Rows are points. The points of each table are mixes of a few directions, plus a little noise. Count the directions of each table, and those that both share. Where both have some left over, give the other angles between the two spaces (their principal angles), to ten degrees, smallest first.

First, 6 rows:
[[ 0.46  0.98 -0.89]
 [ 0.08  0.18 -0.16]
 [-0.06 -0.12  0.11]
 [-0.13 -0.28  0.25]
 [-0.23 -0.49  0.44]
 [-0.13 -0.27  0.25]]
Second, 6 rows:
[[-0.15 -0.39  0.30]
 [-0.10  0.49  0.04]
 [-0.12  0.72  0.02]
 [-0.14 -0.83  0.38]
 [-0.01 -0.18  0.05]
 [ 0.51  0.19 -0.79]]
Directions: first 1, second 2, shared 1

First, 8 rows:
[[-0.05  0.21  0.22  0.01]
 [-0.37 -0.51 -0.83  0.19]
 [ 0.42 -0.15 -0.14 -0.09]
 [-0.36 -0.14  0.92 -0.36]
 [ 0.56  0.30 -0.69  0.31]
 [ 0.35 -0.25 -0.54  0.05]
 [-0.27  0.09  0.72 -0.20]
 [-0.28  0.45  0.34  0.10]]
Second, 8 rows:
[[-0.99 -0.23  0.31 -0.04]
 [ 0.01  0.06 -0.42  0.19]
 [ 0.59  0.05  0.47 -0.27]
 [-0.06 -0.07  0.43 -0.19]
 [ 1.18  0.24 -0.08 -0.08]
 [ 0.27  0.10 -0.39  0.15]
 [-0.09  0.04 -0.41  0.19]
 [-0.93 -0.19  0.08  0.05]]
Directions: first 3, second 2, shared 2

First:
[[ 0.55  0.10 -0.30 -0.43  0.22 -0.04]
 [-0.57 -0.11  0.31  0.45 -0.23  0.04]
 [-0.61 -0.12  0.33  0.47 -0.24  0.05]
 [ 0.27  0.05 -0.15 -0.21  0.11 -0.02]
 [-0.70 -0.14  0.38  0.55 -0.28  0.05]
 [ 1.07  0.21 -0.58 -0.84  0.43 -0.08]]
Second, 8 rows:
[[ 0.41  1.18  0.17  1.18  1.07  0.64]
 [ 0.22  0.38  0.07  0.52  0.32 -0.42]
 [ 0.00  0.01  0.01  0.00  0.02  0.08]
 [-0.22 -0.52 -0.08 -0.58 -0.45  0.00]
 [-0.07 -0.11 -0.02 -0.16 -0.09  0.16]
 [ 0.02 -0.08  0.00 -0.01 -0.09 -0.35]
 [-0.17 -0.39 -0.07 -0.45 -0.34  0.07]
 [-0.18 -0.48 -0.07 -0.49 -0.43 -0.20]]
Directions: first 1, second 2, shared 0; angles 90

First, 9 rows:
[[ 0.62  0.10  0.83  0.66 -0.32 -1.05 -0.65 -0.42]
 [-0.16 -0.62 -0.18 -0.08 -0.09  0.62 -0.23 -0.26]
 [-0.08 -0.52 -0.09 -0.02 -0.10  0.45 -0.25 -0.24]
 [-0.11 -0.12 -0.14 -0.10  0.03  0.24  0.05  0.02]
 [ 0.32  0.96  0.40  0.22  0.10 -1.10  0.27  0.32]
 [ 0.03  0.69  0.02 -0.07  0.19 -0.47  0.42  0.39]
 [-0.43 -0.02 -0.58 -0.47  0.24  0.69  0.48  0.33]
 [-0.12 -0.63 -0.13 -0.04 -0.12  0.57 -0.28 -0.29]
 [-0.08  0.15 -0.12 -0.12  0.10  0.05  0.20  0.16]]
Second:
[[ 0.03 -0.41  0.05  0.09 -0.14  0.21 -0.30 -0.27]
 [ 0.19  0.18  0.26  0.19 -0.06 -0.41 -0.11 -0.05]
 [-0.32  1.08 -0.48 -0.51  0.50 -0.15  1.09  0.91]
 [ 0.04  0.47  0.03 -0.03  0.12 -0.34  0.27  0.26]
 [ 0.07 -0.68  0.12  0.18 -0.24  0.30 -0.53 -0.46]
 [-0.53 -0.07 -0.72 -0.58  0.28  0.89  0.57  0.38]
 [ 0.33 -0.20  0.45  0.39 -0.25 -0.40 -0.52 -0.38]
 [-0.14 -0.24 -0.17 -0.11  0.01  0.36  0.00 -0.04]
 [ 0.34 -0.14  0.46  0.39 -0.23 -0.45 -0.48 -0.35]]
Directions: first 2, second 2, shared 2

First, 8 rows:
[[ 0.26  0.26 -0.17 -0.17  0.26  0.08 -0.22 -0.07 -0.20]
 [ 0.24  0.40 -1.51  0.17 -0.43  1.14 -0.70 -0.24 -0.70]
 [-0.54 -0.54  0.35  0.35 -0.54 -0.18  0.45  0.15  0.43]
 [-0.41 -0.47  0.71  0.16 -0.20 -0.48  0.51  0.17  0.49]
 [ 0.23  0.23 -0.16 -0.15  0.23  0.08 -0.20 -0.07 -0.19]
 [-0.40 -0.42  0.47  0.21 -0.30 -0.29  0.41  0.14  0.39]
 [ 0.44  0.39  0.15 -0.39  0.66 -0.20 -0.21 -0.07 -0.19]
 [ 0.18  0.15  0.15 -0.18  0.32 -0.15 -0.05 -0.02 -0.04]]
Second, 10 rows:
[[-0.36 -0.18 -0.86  0.36 -0.14 -0.16 -0.20  0.08  0.16]
 [-0.01  0.00 -0.02  0.01  0.00  0.00  0.00  0.00  0.00]
 [ 0.25  0.12  0.61 -0.26  0.10  0.11  0.14 -0.05 -0.11]
 [-0.52 -0.26 -1.25  0.52 -0.21 -0.22 -0.28  0.11  0.23]
 [-0.10 -0.05 -0.24  0.10 -0.04 -0.04 -0.05  0.02  0.04]
 [ 0.12  0.06  0.29 -0.12  0.05  0.05  0.06 -0.03 -0.05]
 [ 1.00  0.49  2.41 -1.01  0.40  0.43  0.55 -0.21 -0.44]
 [-0.10 -0.05 -0.24  0.10 -0.04 -0.04 -0.06  0.02  0.04]
 [-0.33 -0.16 -0.78  0.32 -0.13 -0.14 -0.18  0.07  0.14]
 [ 0.04  0.02  0.09 -0.03  0.01  0.01  0.02  0.00 -0.02]]
Directions: first 2, second 1, shared 0; angles 50
